Each point is reached from the start by the listed moves, each made once or not at all, plus a little noise. Is the number of moves made odd or even? Then give how often each move was made.

Moves:
(1): [ 25   0 -59]
(2): [44 34 40]
Start: [ 10 -19 -11]
Points:
[52 15 30] => odd (0, 1)
[ 34 -19 -69] => odd (1, 0)
[ 10 -20 -12] => even (0, 0)

Moves:
(1): [-18  16  11 -13  -5  25 -11 -19]
(2): [-36  27  10  -4  59 -26 -41  -8]
(3): [-27 -36   7  12   9   5   1  -7]
(4): [  8  19 -11  32  -7  12  -9 -15]
(5): [-22  -3 -17  33  19  41 -19   8]
(6): [-32  23  14  21 -13  36   7   7]
Start: [  9  -6  17  27 -18  -4  -7   2]
Points:
[-102   25   21  121   50   63  -69  -11] => odd (0, 1, 1, 1, 1, 1)
[ -9   9  28  13 -22  20 -20 -16] => odd (1, 0, 0, 0, 0, 0)
[-31  51  33  66 -41  70 -21 -26] => odd (1, 0, 0, 1, 0, 1)
[-49  18  10  56  60  13 -69   0] => even (0, 1, 0, 0, 1, 0)
[-46  38  38  11  36  -4 -61 -25] => even (1, 1, 0, 0, 0, 0)

Moves:
(1): [ -5 -27 -29  15  42 -56  13   1 -13]
(2): [37  8 -5  7 12 25 16 19 -1]
(3): [ -6 -34  19 -28  19   1 -22  37   1]
(4): [  7  -5  31   1 -18  -5 -12 -15 -28]
(5): [ -6 -31 -40  -9  -8  55 -12  -5 -21]
(6): [ 30  23 -15 -15   0 -18 -21   0  -6]
(7): [ 11  -3   3 -31 -45   9  28  21  -3]
(8): [ 20 -23 -13  44 -26  -4   3  34  32]
(9): [ 42 -25   7  -9  -9   9   2 -19  34]
Start: [-20  14 -12  -6 -45 -10 -10   9   6]
Points:
[ 70 -46  43 -66 -85  28   3  50  11] => odd (0, 1, 1, 1, 0, 0, 1, 0, 1)
[  39  -15 -104   -8    1   -5  -15   24  -33] => even (1, 1, 0, 0, 1, 1, 0, 0, 0)
[  80  -94  -40  -33 -103   86    7   99   47] => even (0, 1, 1, 0, 1, 0, 1, 1, 1)

Moves:
(1): [ 13  15 -16 -12   7  -1 -25   6  -1  -3  -1   5  -1]
(2): [-14  13   0 -17  17  -1  -8 -26  18 -18  -3  20  14]
(3): [ 30   3 -19 -13  -5   4  16  -5  15  29  12   4  -4]
(4): [  0   5  17  12   1  12 -11 -18   4  23  -2  -4  -9]
(5): [-31  19   6 -20  15   3  12  32   5  20  47   0   4]
(6): [  3   6  18 -13   4  -1 -10   3 -10  -7   6 -46  14]
(7): [  2 -26   3  -5  21   2 -13  -9  -7   0   9   2   6]
(8): [ 10  -6  11   0 -18   7  10   8  -3 -16 -17  -6  -1]
(9): [  2  -3   6 -21 -11  27  -4 -38 -19  -4  19  -7  20]
(10): [ 14   2   4 -16  -6 -12  -9   3 -27   6  17   6   8]
(11): [  4   3 -13  15  29  11   1   1  -6  -8   3   1  -5]
(12): [ -1   8   8  10   1 -11  10 -19  -4  -5 -10  -6 -25]
Start: [  7  -9   6  -7  -4  -7   9 -13 -16  -1 -13   9   3]
Points:
[-23  12   4 -86  45  25 -31 -48 -21  -7  57  27  47] => odd (1, 1, 0, 0, 1, 0, 1, 0, 1, 0, 0, 0)
[ 35   0  -6 -42  33   7 -32 -65  13  27   1  32   9] => odd (1, 1, 1, 1, 0, 0, 1, 0, 0, 0, 0, 0)
[ -7  11  19 -55  60  53 -32 -56 -27  -9  42  22  32] => even (1, 1, 0, 1, 1, 0, 1, 1, 1, 0, 1, 0)
[  45   17    9  -52   62   34  -37 -117  -27    5   20  -20   10] => odd (1, 1, 1, 1, 0, 1, 1, 0, 1, 0, 1, 1)
[  55    7   10  -72   22   15  -35 -121  -39   26   29   28   12] => even (1, 1, 1, 1, 0, 0, 1, 0, 1, 1, 0, 1)
[ -3 -21  -4 -14  62   6 -12 -47  -8 -25  -5  31  20] => odd (0, 1, 0, 0, 0, 0, 1, 0, 0, 0, 1, 0)
[ 22   8  47  17  11  11   7 -36 -34 -12 -31 -50 -24] => odd (0, 0, 0, 1, 0, 1, 0, 1, 0, 0, 1, 1)
[ -5  27  33 -29  24  24   8 -50 -68  35  63  -2  -6] => even (0, 0, 0, 1, 1, 0, 0, 0, 1, 1, 1, 1)
